Each wall is flat, endless, passes through zero and stands at right angles to its row. A trip goes straight from one point to another. Which walls does it cross, in order?
In the rows, 128 means zero.

Walls:
(1): [140 139]
(2): [154 109]
(3): [113 121]
(4): [104 118]
(5): [143 174]
(6): [126 142]
(7): [164 143]
Trips:
[146 139] to [162  99] => 6, 5
[153 159] to [145 197] => 2
[143 120] to [175 120] => 5
[157 192] to [128 135] => none

Walls:
(1): [ 97 135 136 126  67 140 102 123]
(2): [183  92 142 164 128 112 115  51]
(3): [164 146 144 133 168 129 138 116]
(4): [150 120 153 140 116 107 128 162]
(5): [161 110 153 120 103 168 120 144]
(6): [ 99 103  93 121 126  89  68 126]
(7): [167 144 164 160  98 139 110  75]
(8): [129 121 145 148 148 118 105 101]
(9): [ 47 162 147 105 105 150 174 135]
Trips:
[147 119  83 148 116 172 140 157] to [ 96 137 120 154  82 164 185 161] => 1, 9, 4
[161 106 137 132 151 143 146 171] to [172 131 100 128 153 155 137 154] => none
[144  93 156 157 173 140 151 181] to [166 110  87 152 128 109  92 148] => 2, 6, 3

Walls:
(1): [145 109 115 118 197 130 143 147 101 149 102  97 124 145 134 117  89 125]
(2): [ 73 154 134 111  92 130 115 126 142 110 135 110 123 133 116 118 187 124]
(3): [168 159 116 111 171 104  99 134 122 150  82 110 134 134 147 136  42  98]
(4): [206 128 107 151 111 138 141  96 134 126 137 139  74 131 142  97 100 102]
(5): [ 88 105 133  96 145 129  78 106 115 107 116 116  98 140 187  84 137 155]
(6): [ 61 109  79 176 149 150 151 117 147  90 117 139 105 170 133 151 128 101]
Trips:
[ 87 121 143 125 116 117 189  84 174 130 113 145  85 132  91  97 103 115] to [130 130 167  97 158 131 156 175 149 126  84  89  93 169 133  89 110 119] => 1, 5, 3, 2, 6
[122 120 182 116 121  98  88 147 194 102 126 151 113 141 148 103 133 121] to [112  66 163  81 143 164 153 120 135 139 129 126 164 146 101  47 106 148] => 1, 2
[129 106  69 136 145 189  66 139 121 133 162  99 147 140 155 117 107  99] to [156 123 159  82 129 201 129 107  61 136 128 151 102 117 119 107 145 116] => 6, 3
[136  96 108 145 137 120 160 137 131 151 138 137 118 196 125 153 144 115] to [211 104 124 178  48 121 158 145 148 161  89 151 118 176 123 122 185 111] => 1, 6
[111 132 157 136  92  91 126 136 133 143 147  98 167 134  78 160  97 123] to [106  85 146 110 124  72  87 176 159 155 146  77 159  80 125 159  89  88] => 2, 1
[137 102 167 142 163 116 117  77 114  92 130  99 141 139 133 142 121 102] to [108 107 113 122 185 116 148 115 161 133 177 147 129 134 122 151 139 110] => 4, 3, 5
[109 163 151  87 167 121 152 139 162 202 129 152 100 150 102 202  64  79] to [117 106 119  94 116  92 151 158 148 119 166 152 143 125 134 191 173  92] => 1, 2, 3
